Every row gives one point. Examples show where two turns around zero, p and q, send a point. Where does a point land after both, in the order given? Backwards means that the second turn is done in reverse. Each puzzle has new turns, and all numbers are rounded.

Turn p:
[-13  10] -> [-10  13]
[11  3] -> [11  0]
[25 28] -> [32 20]
[ 26 -18] -> [ 20 -25]
[-48 -22] -> [-52  -8]
Turn q:
[ 15 -32] -> [ 28 -22]
[-28 -25] -> [-14 -35]
[ 6 34] -> [-10  33]
[ 7 23] -> [-4 24]
Where do these land?
q, then p: [-26 -36] -> [-19 -40]
q, then p backwards: [-19  14] -> [-23  -3]
p, then q: [34 25] -> [29 31]
q, then p backwards: [11 -2] -> [9 6]

Turn p:
[ 37  20 -27] -> [ 14  40 -27]
[  2   9 -38] -> [-21  28 -18]
[ -9 -11   0] -> [ -9 -11  -1]
[-19 -26  40] -> [  7 -47  20]
[ 4 29 -6] -> [ 4 28 10]
[-15 -21  31] -> [  5 -37  15]
Turn q:
[-44  32  15] -> [-12  53 -14]
[35 -1 -3] -> [ 25 -22  12]
[-15  -9 -28] -> [-14 -11 -28]
[ 18 -24 -17] -> [ -1 -34  -1]
[ 6  2 33] -> [ 2 14 30]
Where do these land?
p, then q: [ 22 -13  48] -> [ 11 -42  32]
q, then p: [-31  13 -18] -> [-26  28  -2]
p, then q: [-13 -16  -2] -> [-20  -4  -3]
q, then p: [ 21  15 -28] -> [  6   5 -37]

Turn p:
[ -2  13 -33   3] -> [ 10 -14 -31  -1]
[-10 -12   6  45] -> [-21 -11   3  41]
[13  2 48  9] -> [-4 35 32 18]
[ -9   4   7 -29] -> [ -4  11   3 -29]
[  7  -7 -28 -28] -> [ 19 -20  -7 -29]
Turn q:
[-28  14  -8 -17] -> [-26  -7 -24   4]
[ 18  26   9 -10] -> [-10  13   4 -30]
[-14  21  -4  -8] -> [-20   6 -16  -4]
[-13  -7 -34  -6] -> [ 11 -10 -33   9]
[ 26 -30  37 -18] -> [  7 -30  46 -15]
[-13   2 -22  17] -> [  8  12 -20  18]
[ 25 -26  21  41] -> [32 15 43 17]
Where do these land?
q, then p: [-30  37 -36   7] -> [  2 -19 -57  -1]
p, then q: [ 19 -22  -2  -8] -> [  5 -11  27  -8]
q, then p: [17 21 22 23] -> [-4 41 -7 -5]
q, then p: [ -3 -15  17  15] -> [-7 13 12 20]
p, then q: [ -3 -21  -1 -36] -> [-15 -34  11 -16]

Turn p:
[-13  25  31 -17  -1 -18] -> [ 3 16 42 -8 16  0]
[ 19 -22 -26   7 -36 -13] -> [  9  -7 -32  -4  -3 -43]
[21  6  7  9 12  9] -> [16  9 -7 16 -2 15]
[-12 -13  18  13  15 -13] -> [ -8 -16  17  23   8   2]
[-21  -8 -11   3 -17  19] -> [-15 -10  -2 -14 -27  -7]
[ 11   1 -14 -28   3  31] -> [ 13  -2 -18 -31 -10  23]
[ 5 30 29  6 23 -5] -> [ 7 25 26 19 11 23]
[ 13 -24 -23  -2  -9   0] -> [  5 -16 -29  -6   0 -13]
[-25   4 -10  10  11 -11] -> [-32   0   4   5   6   0]
Turn q:
[ -7  -3   1  19 -29 -12] -> [-19  -8   2  -1 -19 -25]
[-48  -5  -1  18 -16 -16] -> [-46 -12   1  -6  14 -26]
[  6  10  23  -9 -10  18] -> [ 7  8 31 -3 -8  7]
[-21  -3   8  28 -13 -23] -> [-23  -7   0   7   3 -37]
[ 25   5 -23 -34  13  -5] -> [ 27  14 -25 -21  -3  23]
[ 16  15 -22  -9  15   5] -> [ 10  18 -20   3  -4  21]
[ 20 -18  27 -18  16  21] -> [ 36 -13  24   2   9  18]
[14 13 -4 -5 20 -3] -> [ 16  18 -10   7   6   7]
[ -6 -14  -8  11   5  15] -> [ -8 -17  -2  13   2  11]
Where do these land?
p, then q: [-11  -2 -10 -12 -21  13] -> [  0  -1   0 -31  -5  -1]
q, then p: [-17 -19  11   0  32 -18] -> [ -7 -14 -14  19  28  23]
q, then p: [ 4 26 33  6 10 -5] -> [ 9 27 20 23 13  5]
q, then p: [-13 -13 -10  -7 -13  17] -> [ -2 -22   7 -14 -14   3]
p, then q backwards: [-16 -20  21  -9  -1 -29] -> [-20 -22  32   7   2   0]
q, then p: [38  9  5 25 -7  9] -> [ 14  19  -5  20 -19 -31]
q, then p: [ -5  14 -25  24 -14   9] -> [-28   5   4  -5 -23 -18]
p, then q: [ 19   5 -25 -25  14   4] -> [  6   9 -18  -5   3  37]

Turn p:
[-11  -7 -14  -2  17  -2 -18  -1] -> [ -7 -18   1  -6   1 -17 -12  12]
[  1 -10 -10 -18  16  17 -15 -33] -> [-19 -22  -5 -16  20 -16  -9 -23]
[-29  -3 -16 -18  -1  17  -6 -21] -> [-29 -21  -6   4  22 -15  12   0]
[ -3  -8  11  -7  -2  16 -12   6] -> [-16  -8  13  -6  -4  10   0  -3]
[-10  15  19  -4  20 -15  15  -1] -> [  8  25  20   1  11 -19   3   4]
[ 21  -4   3   1 -25 -23   5  16] -> [ 16  16 -17 -10 -25  16  11   5]
[29 16 -3  4 -1 -5 17 30] -> [ 28  20  -4  -5   2  29 -10  14]
[-17  11   2  15  -8   7 -15 -21] -> [-21  -2  -5  25  -4 -12  -7 -10]
[ 19 -10   8  29 -15 -13  30  25] -> [ 43   9   3  13 -22  23  12   2]
Turn q:
[-13  16  -3  -3   2  -5   2 -23] -> [-24   8  -3  -9   8 -13   2  -7]
[  8  48 -29  19   9 -25  -1   8] -> [  7  30 -29  -3 -18 -43  20  -2]
[-17  15 -27 -22   2   4 -12  -5] -> [-11  20 -23 -19  14  -2 -11  14]
[ 26 -16  14  12 -13   9  10   8] -> [ 15 -18   9  11 -15  20  15  -9]
[ -3   0  19 -47   6  -3 -10 -12] -> [  1  -2  13 -38  24   6 -21 -13]
[-16 -18 -33   0   6  -1  20   8] -> [  0   1 -14  18  26   0  12  29]
[ -2 -18  17   9   1 -10  -3  10] -> [  9 -18  14  12  -4  -5 -10   1]
[  1 -15  15 -12 -23  -4  -6   3] -> [  2 -27   6 -14  -5  10  -8   3]
[43 -8  2  3  3 13 -1 -2] -> [ 22  -1  -6   7  -7  24  11 -28]
[-13 -10   3  20   5   6  -5  -3] -> [-11   0   5  22  -5   0 -10   4]
[-14   5  20  22   1  16   7   8] -> [-11   7  26  14 -19   2   1   8]
Where do these land?
q, then p: [ 29  28  -5  15  12  15 -22  32] -> [ -5  27 -42   8  -2  30 -11 -12]
p, then q: [-20   0  27  16 -24 -30  18  -6] -> [-13 -11   4  -4 -22 -20  45  -2]
p, then q backwards: [-15 -15 -17   3   5 -16   9 -14] -> [  5   0  -9   7  -4 -32  10   6]
q, then p: [ 26  -2  -9   2 -13  17 -21  15] -> [ -8 -12 -25   1   5  30  -5 -10]
q, then p: [  2  -7  -1   5  13  13  -3 -21] -> [ -9  -6   5  18   8 -12 -11  -8]
p, then q: [-10 -20  11 -14  10  -8  32  -6] -> [ 12  -6  22  -5  19  -7  25 -19]
p, then q: [-17   4  -9  -6 -12   7  15 -11] -> [-3  8  5 20 12 -9 14  6]
q, then p: [ 19  21   5  -9 -11 -11 -14   5] -> [ -7   6 -26 -19   4   2  12  -8]
p, then q: [-13  -9  -2 -12  20  13 -14   6] -> [  8 -10  19  -1  11  -2 -23   8]

Turn p:
[-28 -17  -8   9  21   3   4   2  19] -> [-34 -18   0  16  12   2   5 -11  -6]
[ -4  20 -14   3 -10  -8  -3  15  12] -> [ -9   9 -10   7   3   2 -16  21  10]
[ 15 -12 -15  21 -10  20  13   6   1] -> [ 19 -17 -22  20   6   2  12   3   3]
[-10 -15  10 -16 -15 -13   2 -19 -16] -> [  2   7  12  -3 -28 -19   2 -13 -12]
[ 12   4  -6  -2 -13   0 -15 -19   1] -> [ 17  14   1   7  -5   1 -14 -13   6]
[  1  17   1   2  26 -11  -9  12   2] -> [-12   5   3 -18  25   6  -9   8  -2]
[ 12  22   7  -4 -16   4 -20   5   2] -> [ 17  12  11  -2  -3  12 -17  14  14]
[  4 -15  -6  -1 -12 -10   4  12  20] -> [ -7  -8  -5  11   0 -19  -1   4  21]
[-9 -5  9 10  0 -6 15 -3  7] -> [-10   4   4  10   2  -8  17   2  -3]
[ 16  12   7 -19  24  16  19 -11 -17] -> [  8   6 -11 -34  -2  20  22 -13  -4]
[ -9 -10   3  12  -8  -3  11  12 -17] -> [  3 -11  -1   5  -5 -12   9  15 -18]
[ -1   0  13 -16  12   8 -20 -12 -13] -> [  6  -2  20 -18  -6  13  -8 -17  -7]
Turn q:
[  1  -6 -18   4  11   8  -7  17  -6] -> [ -1  -9 -21  -3   6   3   4  19   2]
[  8  -3   7 -17  12  -1  12 -15  21] -> [ 12  -4  13  -5  19  -3   3 -23  10]
[ 19  15  28   8 -13  29  -9  22 -22] -> [ 10  -2  28  10 -17  23  -6  41  -1]
[-29   5  -4 -37  -4 -25  -5  -1  -4] -> [-20  22  -4 -36   0 -12 -18 -14  10]
[-8  4 10 18  2 13  0 14 -7] -> [-6  6  1 17 -6  9  7 19  6]
[  2   6   7  12   5  -2   1 -12  -4] -> [ 2  7  4 15  4  0 -2 -3 -9]
[ 11   4  -3  11  -4 -18   9   0   9] -> [  9   2   1   3  -5 -18  13  -6 -10]
[-14  13 -10  -7  -3 -10 -16  -9  -1] -> [  0  14 -14  -6  -6  -5 -20  -7   0]
[  5 -17 -14  -1   4   2  12   4 -20] -> [-13 -11  -7 -10  10   9  12   7 -17]
[  5 -19   4 -19  -8   9  -1   6  -6] -> [-10 -19  11 -17   0   9  -4   3   4]
[  3  -4  -9  11  -4  19  14 -11  20] -> [ 12 -11  -6  12  -3  14  17 -18   6]
[ -4   0   3  18   1 -23 -11 -16  20] -> [  3   3  -5  21  -4 -28  -7 -19   0]
Where do these land?
p, then q backwards: [  6 -15  10   7   4  -8   6   3 -13] -> [ 18  -5  -3   0   2 -15   9   4   4]
q, then p: [  3 -11 -26 -12  14  16 -28   3  12] -> [ -3 -24 -15   3  11  -5 -23 -24  17]
p, then q backwards: [ -1  11   6  14  14  -8  -7  10 -14] -> [ 15   2   1  -9  14  -5   2   1 -21]
p, then q: [ 13 -11   7  16  -8   3   4  -8   9] -> [ 10  -1   5  15   7  -9  15  -5 -10]
p, then q: [-25 -10   0  11  13  -3 -22 -18  14] -> [-18  13   2  33   6   6 -19  -4  -2]
p, then q: [  2  24 -23 -21  -2  -8   4   1 -12] -> [ 12   4 -20 -25 -15   7 -17   4   4]
q, then p: [  4  -8  14  -1 -48  -1  11   8   4] -> [ 11   5  18  16 -39 -14  16   8   7]
p, then q: [-14   9 -12  -5  -9   9  12   1  -2] -> [ -3  -1 -14  -3 -19  12   6   4   0]
q, then p: [ 4 -6  9 -1  9 -2 12  1 19] -> [-7  8  2  0 10 -7 18 -9  6]
p, then q: [  9  16  15  -8  12   1  10  -1 -17] -> [  8   7  13 -24   7  15   3   4   1]
